Each row is a point. The window is the flat piece filled in between its corners: a triangle in 3 columns, a solid with four corners in 4, and so on. A path goes straight from each point to the next, and from the last back to the first. List the points from which the path goes on through the window.
In the rows, 128 means zero.

Window, 4 rows:
[[206 122 133  99]
 [148 156 132 119]
 [119  83 110 128]
 [ 81 173  51 125]]
Path:
(1): [135 179  96  92]
(2): [142 159  75 151]
(3): [145 154  81 169]
(4): [ 79 154  89  80]
(5): [157 161 130  93]
(6): [180 165 114 147]
(7): [171 123  96 150]
(8): [134 126  91  88]
(9): [ 92 142  84  92]
(10): [118 184  67 163]
(11): [103 156  78 190]
(12): [ 66 138  76  73]
Through the window after points: 3, 9

Window:
[[109 141  79  37 157 128 144  84]
 [163 134 160 160  86  83  99 173]
 [163 172 183 117 127 113 205 154]
 [ 75  77 121 119 152  75 209 164]
 [114 160 131 106 204 138  99  93]
 [115 157 138  67 138 200  73 107]
 [163  88  88 138 219 136 145 103]
 [ 96 181 147 197 109 129 188 155]]
Path:
(1): [132 169 114  84 151 166 116 143]
(2): [148 161 132 118 140 120 119 175]
(3): [128 125 185 119  99 137 150  88]
(4): [121 111 148 153 126 115 146  56]
(5): [169 134 102 104 208 138 162 195]
(6): [123 160 124 147 128 118 165 172]
(7): [119 113 181 185  93 128 156  88]
(8): [128 154 175 128 149 141  93  26]
Through the window after points: 2, 4

Window (11 x 11):
[[ 73 222  81 151 107 109 137 100 130 168 183]
 [148  70 138  71 144 100 102 152  39 207 137]
 [135 137 150 157 130  95 100 123  90 129 137]
 [ 30 165  96 174 163  98 146 153 135 118 183]
 [109 153  55 141 135 139  93 134 100 106 140]
 [127 100 149 106  53 155 140 144  44 140 126]
 [151  83 144  85  77 120 128 154 130 186 121]
 [171 114  97  78  97  70 147 143  50 125 107]
 [ 85 171 122 102 171 129 134 107 115 108 149]
 [238 134  91 186  96 229 236 151  34  78  86]
 [ 85 249  99  99 114  82  96 184 113 165 128]]
Path:
(1): [ 98 142 124 122  99 118 124 116  81 169  82]
(2): [132 150 125 116 109 132 129 163  82 110 176]
(3): [171 156 135  83 105 110 115 159  61 152 166]
(4): [110 113  81 118 104 114 133 117  78 168  61]
(5): [127 123 125 113 101  98 150 136  75 167 100]
(6): [143 136 132 102 100 113 144 154  77 136 149]
(7): [157 128 119 108 110 127 128 179  78 114 180]
(8): [131 127 112 119  84 118 133 134  66 156 105]
Through the window after points: 1

Window:
[[161 199 161 128 150 164 155 159 113  94 133 139 179  90]
 [111 106 141 126 144 140 151 147  85 149 137 108 173 135]
 [123  91 112 144 150 110 103 131 160 153 142 129 115 106]
 [150 159  82 172 129 139 163 162 104  88 165 133 141 162]
 [130  47 119 132 121 181 175 125 128  75 147 113 101 164]
 [184  55 150 125 161 103 167 175  99 131 130 195 103 118]
 [164 135 123 124 100 136  64 159  89 124 148  87 133 121]
 [170 102 166 119 113 152 107  68  92 160 180 145 129 130]
 [190  71 122 186 136 182 249 181 131 173 128 107 151 127]
 [183 136 141 125 126  56 135 181 153  99 124 166 157 147]
 [192  82  87  49 121 143 150 119  57 163 148 107 145 111]
 [134 114 122 202 156 108  62  89 136  51 118  94 119 150]
 [193 104 202 128 186 151 202 140 115 120 200 118 120 116]
 [170 121  99 112  98 104  83 103  86 126  93  65  27 174]]
Path:
(1): [175 110 130 119 186 163 134 157 129 132 150 148 155 145]
(2): [158 111 127 118 152 135 114 143 116 119 139 130 125 160]
(3): [151 126 131 142  97  79 131 108  83  87 153 119 118  77]
(4): [157  81 127 161 116 116 186 148 102 133 137 126 119  94]
(5): [183  91 135 127 167 174 156 162 134 144 135 130 133 172]
(6): [167 130 113 137 167 160 117 146 130 136 125 118 142 170]
(7): [136 126 141 136  86 127 156 106  91  99 172  99 135  91]
(8): [133 120 125 167  97 119 159 144  93  80 149 120 130  84]
(9): [176  89 137 115 192 167 142 143 148 138 161 142 166 176]
(10): [179 107 138 103 181 172 132 153 118 158 148 159 145 152]
(11): [153 116 134 152 112 110 190 122 100  89 145 117 120 113]
(12): [156  90 135 144  95  96 169 152  98 109 143 120 108  90]
(13): [199 110 130 119 174 155 125 148 127 133 137 153 128 171]
(14): [170 119 149 142 169 159 111 145 132 115 135 123 122 174]
(15): [118  98 131 168  91 106 158 134 106 100 157 118 121  89]
(16): [142  96 140 160  97 110 166 140 113 122 164 126 145  96]
Through the window after points: 4

Window:
[[107 167  91 114  89 177  75 113  97  96 141 111 158 141]
 [109 113 176 142 179 147  80 176  86 128  95 116 199 145]
 [128 112 187 132 176 144  47 127 108 109 140 144 110 170]
 [ 94 163 193 101 205 119 162 127  54 124 218 165  93 109]
 [128 104 160 115 137 186 179  96 112 249 191 137 136  72]
 [124 174  37  48 126  99  74  78 192  92 132 101 155 115]
 [172  84 135  85 173  91 173 129 174  81 159 143  89 132]
 [115 127  79 114 137 120 127  75 108 169 170  70  86  95]
 [ 78 146 119 109 131 111 121  77 122  80 103 178 140 115]
 [ 67 151 156 131  74  98  70 127 134  92 109 126 198 123]
 [133 211 111 117 115 111  95 110  80 169 119 171  65 140]
 [123 162 117 161 182  99 131 134 164 102 162 208 155 160]
 [ 88 178 167 126 158 151 164 101 152 113 147 133 137 128]
 [ 58 101 128  70 176  81 132 170 141  84 152 144  20  62]]
Path:
(1): [139 172 146 159 151 147  99 131 125 116 135 146 122  94]
(2): [ 75 146 143  77 137 109 112 124 119 105 126 171 150 185]
(3): [ 61 139 129  88 143 113 144 134  86 153 193 158 126 155]
(4): [164 164 167 142 180 132 108  91 117  93 135 117  93  67]
(5): [124 155 147 139 169 150  93  99 102 112 139 153 102  55]
(6): [ 64 157 108  91 110 112 117 126 104 146 147 131 133 174]
(7): [ 73 141 119  76 128 105 118 126 136 119 126 145 115 168]
(8): [122 173 122 129 165 107  92 116 142  45 141 125 125  90]
(9): [130 172 150 133 148 141  86 105 114  99 136 135 137  50]
(10): [ 76 137 113 104 140 100 137 137 139 106 144 155 130 225]
(11): [ 95 123 126  96 141 124 113 119 128 124 141 142 130 151]
(12): [132 146 136 127 167 121  92 117 151  94 151 122 146  89]
Through the window after points: 3

Window, 14 rows:
[[153 108  43 131 127 162 109  91 144 149 176 161 120 133]
 [167 131 162 114 186 160 109  95  69 134 110 100 137 150]
 [215 185  96 125  45 103 161 168  50  88 133 101 179 134]
 [ 88  71 134  66 135 224 116 131  67 160 186  66 164 143]
 [118 102 120 193 154  94  39 169 136 165 149 152 114 154]
 [167  83 134  84 172 135 120 123 153  61 119 125 108 157]
 [146 100 123 102 130 136 101 109 147 106 185 123 200 117]
 [ 99 113  90  55 201 114 112  75 121 107 150 129 106 151]
 [ 85 152 143 197  60 135 116  68 115 120 173 136  86 103]
 [ 93  64 134 171 186 147 140 156 115 166 207 121 194 170]
 [ 95 110  54 128 111 147 159 102 118 173 112 130 186 118]
 [134  76 162  94 118 118 118  42 129 178 153 178  76 125]
 [218 119 159  56 126 131 135 146 156  94 194   7 147 141]
 [ 85 130 165 104 147 166 129 167 185 244 202 195 150 139]]
Path:
(1): [133 112 137 117 114 137 109  90 138 164 160 146 126 173]
(2): [113 110 112 106 104 156 123 100 144 161 144 128 161 178]
(3): [134 116 115 107 166 130 135 138 125 141 166 130 146  94]
(4): [141 109 123 104 145 122 118 147 125 109 184 107 125  60]
(5): [133 110 130 119 115 148 111  94 131 128 168 123 170 153]
(6): [114 112 121  99 131 147 107 103 118 142 156 119 133 185]
(7): [125  87 118  94 201 148 140 133  90 145 166 104 114  52]
(8): [114 105 132 121 172 104 104 132  86 155 161 132  92  48]
(9): [115 104 114 119 122 176 113  74 167 141 173 133 141 197]
(10): [124 119 154 100 134 129 117 117 139 134 171 101 168 211]
(11): [144  79 140 124 155 142 127 143 113 145 174 107 147  68]
(12): [142  96 142  96 158 153 120 161 109 142 185  92 124  35]
(13): [134 126 121 130 118 123 131 101 121 128 124 120 167 207]
(14): [148 119 135  88 140 161 103  89 112 125 137 107 166 204]
(15): [143 108 140 149 187 124 144 152  88 150 164 102 109  54]
(16): [138  84 134  99 144 130 133  99 117 154 164 149 109  92]
Through the window after points: 2, 4, 14, 16

Window, 14 rows:
[[159  65 165 108 154  73 134  52 112 178 146 126 189  93]
 [ 96  99  83  73 106 138 145 203 112 138 132 108  86 138]
 [ 66 172 122  98 148 164 164 149 148  60  74 142 151 145]
 [ 79 131 120 134 125 109 182 216 132 144 131  69 100 212]
 [210 155 141 106 113  94 125 106 159 154 155 120 188  98]
 [ 93 167 118 150  45  91 205 164  58 164 160  97  71 145]
 [ 50 136 123 110  85 127 101 207 138  30 118 114 179 169]
 [116 122 109 154 107 122 130 112 183  59 125 154 112 150]
 [ 88 130 156  91  29 113 230 182 139 123 126 130  79 186]
 [ 82 155 134 140  55  98 135 214 110 177  93 152  91 181]
 [201  59 188 157 128 155 175 103 122 141 111  92 137  67]
 [202  84 210 103 173  97 146 126  89 104 124  99  74 102]
 [138 153 201 142 109 151 115  63 180 159 221 177 177  86]
 [ 71 158 145 106  52 122 136 141 145 138 106  68  75 161]]
Path:
(1): [ 89 135 149 138  94  88 162 154 147 124 126 106 111 121]
(2): [103 132 147 118 103 101 159 180 127 136 139  99 129 118]
(3): [138 121 146  96 102 155 127 113  68 111 117 123 132 213]
(4): [131 133 142 116  80 139 135 124 131 116 124 140 128 156]
(5): [101 136 149 116 101 104 156 143 152 110 131 119 115 105]
(6): [ 85 136 137 130  97  87 162 190 196 122 137 117 110  77]
(7): [111 122 100 104  89 141 151 159  33  93  71  94  99 249]
(8): [127 121 130 116  99 127 133 133 111 117 114 102 116 177]
(9): [ 80 131 123 121 101 104 163 186 156  91 119 125 121 124]
(10): [ 91 115 162 111 130  66 163 142 175 128 127 117 136  90]
(11): [176 128 162 133  96 163 141 121  88 120 135 115 117 176]
(12): [160 110 153  99 110 182 112 104 100 144 134 124 163 200]
(13): [114 135 147 134 117  81 173 147 150 117 143 134 122  81]
(14): [111 140 154 133 107  74 151 164 159 147 131 124 148  69]
(15): [163 139 146 108  94 130 136 112 133 143 150 131 144 158]
(16): [157 147 129 125 102 164 146 140  78 144 122 158 135 218]
Through the window after points: 14

Window (14 x 14):
[[151  91  71  86 223 128 160  95  96 118 113 159 175 157]
 [135 104 106 147 124 175 111 178 100  80 156 169 107  85]
 [187 173 145 150 129 115 182 202 112 102  77 146 162 102]
 [ 84 124 187 111 115 167 111 160 126  97 186 185 140 122]
 [161 161 160  69 118 168 129  42 112  39  79  99  57 166]
 [181 159 130 109  76 149  73 119 158  69  99  90 124 212]
 [146 104 177  52 116  58 100 125 167 151  68 206 142 147]
 [101 136  72  39  89  23 142 116 144 125  44 190 137 179]
 [142 142 145 158 142 130  87 176 105 126 110  66 126 123]
 [150 124 193 129 165 100 179 159 163 204 177 166  86 100]
 [151 170  83 188 116 116 125  97 164  67  70  99 139 114]
 [149  53 169 145 128 151 133 154 164 209  89  58 146 191]
 [173 155  72 138 105  72 141  75 113 162  90 154 187  77]
 [142  27 161 134  96  87 117  93 112  97 154 160 160 191]]
Path:
(1): [123 211 134 162 152 154 121 109  96 153  99 198  94 152]
(2): [147 154 153 161 131 120 110 149 113 153  81 187 126 154]
(3): [148  80 114  86 133 124 173 122 147  99 117  65 146 116]
(4): [131 113 137  79 143 117 156 161 159  65 163  48 181 147]
(5): [156 138 133 145 120 137 125 128 117 119 106 156 117 138]
(6): [121 148 144 150 144 141 125 132  88 135  82 164 123 177]
(7): [172 101 159  75 104 108 139 133 177  99 147 126 134  89]
(8): [165 120 119  97 123 104 135 128 147 121 106 121 150 116]
Through the window after points: 6

Window, 14 rows:
[[189 156  64 112  74 131 146  80 127  81  91  87 183 147]
 [ 86  84 159 168 122 192 175  27 118 144  41  68 149 104]
 [127  62 103 149  89 100 177 196 169 144 188 157  81  95]
 [147  78 183 177  88  99  99 171 125 145  76 159  57 105]
 [174 135  66  69 131  91 112  98 102 125  93 107 151  85]
 [167 172 132 129 118 138  92 145 156 154 134 186  80  98]
 [187 215  74  70 108  72  96 138 163 158  70  98 227 127]
 [181 201 105  32  53  39 149  75 169 147 110 124 169 117]
 [100  72 164 181 127 126  89 139 158  80 168 114  89  94]
 [ 57  88 112 147 103 137 108 142 104 106 141 153 104 144]
 [107  91 138 121 123 176 159  58 123  64  55 138 214  95]
 [150 167 112 170  95  49 137 148 116 142 167 173 122  84]
 [127  68 163 165 163 119 157 104 130 124 128 153 108 157]
 [177 119 169 111  89 129  99 183  83 158 152 113 131 112]]
Path:
(1): [165 178 147  56 120 125 197 153  95  90  97 103 108 130]
(2): [119 152 137 115 123 125 217 147 120  90 122 101  85 112]
(3): [143  91 121 163 114 124  80 109 125 150 107 153 142 101]
(4): [145  73  82 134 125 135 117  74 126 130  83 171 184 134]
(5): [107 130 167 123 108 149 168 104 128  68  91 112 165  78]
(6): [122 150 128  90 110  95 162 150 124  95 120 115 154 120]
(7): [159 129  98 124  97 116 118  76 144 151 124 137 145 112]
(8): [149  79  76 142 109  93  51  95 125 161 119 135 162  78]
Through the window after points: 4, 8

Window:
[[126  86 127 114 151 143 122 125 124  82 115 114  86 120]
 [126 151 111  92  99 142 118 148 139 103 134 150 122  92]
 [127 139 113 127 141 136 137 141 118 142 120 105 164  53]
 [157 123 108 101 148 101 136 104 116 126 150  94 130 106]
 [133 115  97 121 139 148 127 139 150 124 128 126 165 133]
 [161 129 146 109 126 113 137 153 149 160 120  77 126 142]
 [112 124 105 153 128 139 143 130  98 142 102 155 141 134]
 [ 90 102  89 164 102 164 126 114 121 127 134 121  97 108]
 [148 150 114 130 103 126 101 161 122  94 127 103 146 124]
 [133 119 112 140 107 117  99 118 154 121  85 143 145 129]
 [147 130 147 129 112 149 124 111 129 104 137 138 157 109]
 [ 74 136 176  68 249 102 128  65 142 132 134  62 122 154]
 [146 162 118 140 154 139 112 141 147 129 136 135 124  98]
 [153 166 105 108 132 165 120 122 142 124  88 104 126 124]]
Path:
(1): [159 148 100 117 140 110 179 129 141 104 124 127 114 119]
(2): [137 125 116 116 133 130 107 121 123 125 133 101 140 113]
(3): [122 127 118  93 174 137  99 108 132 152 131  94 128 130]
(4): [122 134 148 112 164  98 157 103 132 104 135  94 127 120]
(5): [131 124 124 138 133 122 150 131 157  97 145 117 133  97]
(6): [139 139 115  93 123 148  74 132 107 137 101  98 123 128]
(7): [137 114 120 131 137 157  91 124 128 136 133 105 127 122]
(8): [110 138 114 111 125 118 162 121 133 110 112 123 137 113]
(9): [118 134 155 145 125 127 171 123 143  94 128 132 142 105]
(10): [162 131 100 102 123 153  64 125 112 134 129 112 149 127]
(11): [135 129 121 119 143 177  82 126 114 127 126 131 138 103]
(12): [137 147 113 123 112 108 146 146 144 106 123 108 136 114]
Through the window after points: 1, 3, 9, 11

Window, 14 rows:
[[112  99  91 134  87  90 176  90 124 200 154 160 162 149]
 [201 112 137 139 160 181 157 155  65  81 118 137 152 153]
 [148 143 152 154 141  37 107 135 182  77 142 173 143 105]
 [133  95 154 110 123 146 173 159 175 145 174 112 103 101]
 [134 118  86  98  83 151 130 102  57 123 131 177 202  37]
 [159  62 110 115 153 145  81 152 182 121 117 168 117 127]
 [ 91  68 122  51 123 114 145 180 158 124  87 110  86 100]
 [144  47 162 129 163 143 115 156  58 161 143  83 106 106]
 [129 123 179 110 135 146 170  91 109 149 106 147 157 131]
 [131 145 194 128 152 142 127 225 107 101  93 161 103  92]
 [ 99 145 149  83 106  63  91 125  96 168 160 150 247 113]
 [221 172 136 127  89 129 125  80 133 186  72 123 184 198]
 [162 185 131 205 147 154 121 131 145  68  92 142 200 127]
 [164 182  85 111 184 167 143  99 118 175 134 116 168 116]]
Path:
(1): [104  61 146  61 170 114 172 172 168 180  83 171 246 124]
(2): [171  53 156 112 127 115 204 157 163 185  79 139 158 109]
(3): [132 125 130 117 128 144 120 129 128 120 151 141 138 107]
(4): [110 106 113 117 117 137 128 130 136 117 146 127 110 120]
(5): [205 126 161 112 181 129 152 186 116 138  36 154 202 117]
(6): [137  93 162 147 153 113 147 151 111 221  76 157 189 118]
(7): [138 139 126  80 122 165 121 137 105  78 160 118 123 117]
(8): [163 138 154  99 101 162 114 114 116 110 150 110  96 179]
(9): [165 106  92 146 143 122 166 136  86 159  80 183 249  43]
(10): [157  99 124 151 159 111 145 154 114 159 121 154 144 108]
(11): [142  98 123 103 118 147 110 102 138 127 138 118 148 134]
(12): [ 79 136 174  96 100 130 119  55  40 151 149 134 152 173]
(13): [203 115  96 142 148 134 160 183 154 130 109 139 171  72]
(14): [167 129 115 172 179 128 209 127 138 127  99 159 188  45]
(15): [139 121 140 103 118 132  83 129 102 142 147 135 152 147]
(16): [150 131 122 126 102 138 110 120 114  99 128 110  50 113]
Through the window after points: 2, 4, 8, 16

Window:
[[178 150 153 188 174 169 102  51 102  86  74 132  87 136]
 [167 117  92 114 127 135 168 132  70  61 117 128 144 223]
 [197 119 163 114 195 153  87 144 145  75  53  91 165 114]
 [ 85  28  68 129 130 126 158 114 110 127 140 163 125  66]
 [129  99 158  99 114 129 122  77 119 157  80  86 123 154]
 [150  99 106 151 175  70 120 121  83 140 168 105 172 131]
 [121  89 103 138 162  97  49  88 120 140  64 169 116 129]
 [171 127 120 135  73  65 161 166 133 137 165  78 110 147]
 [123 161 114 173 156 176 104 115 132 169  62 157 129 132]
 [150 137 122 103 150 168  89  55 161 182 166 125 119 131]
 [ 55 114 137 145 116  63 124 149 134 103 141 122 122 214]
 [ 94 100  90  48 249 162 122 181 134 119  87  86 101 163]
 [109 120 161  59 145  98 127 181 109 143 154 112 112 114]
 [122 137  51  87 117  55 128 146  96  89  99  76 199 106]]
Path:
(1): [149  69  81 123 143  85 213  75 135  94 112 168 170 152]
(2): [158 142 130 147 185 102 182  89 165 149  31 138 214 147]
(3): [126 105 107 131 143 130  64 115  83  99 131 121  79 133]
(4): [118  91 105 121 122 142  85 136  94 108 113 124 139 135]
(5): [166 141 131 103 175 107 160 110 136 152 115 111 121 125]
(6): [111 112 108 117 161  83 153  87 152 120  87 139 134 159]
(7): [123  97 115 144 130 140  71 155  89 130 134 121 128 116]
(8): [137 101 110 134 132 133  96 125 120 123 133 109 125 135]
(9): [144 144 110 124 185  95 169  99 125 112  28 132 150 139]
(10): [127  98 110 128 151 100 159 104 120 118 121 159 129 158]
(11): [114 130 126 135 148 122  76 148 116 122 118 100 121 128]
(12): [122  59 109 126 128 171  80 135  98 150 105 107 133 165]
(13): [144 154 111 135 170  96 145  73 144 103 118 139 122 116]
(14): [107 129 136 129 149  99 171 103 134 126  92 170 107 109]
(15): [141 108 117 107 140 132 100 125 110 135 131  98 135 159]
(16): [ 87 101 123 121 132 162  44 159  83 153 123  94  83  95]
Through the window after points: 2, 6, 14, 16
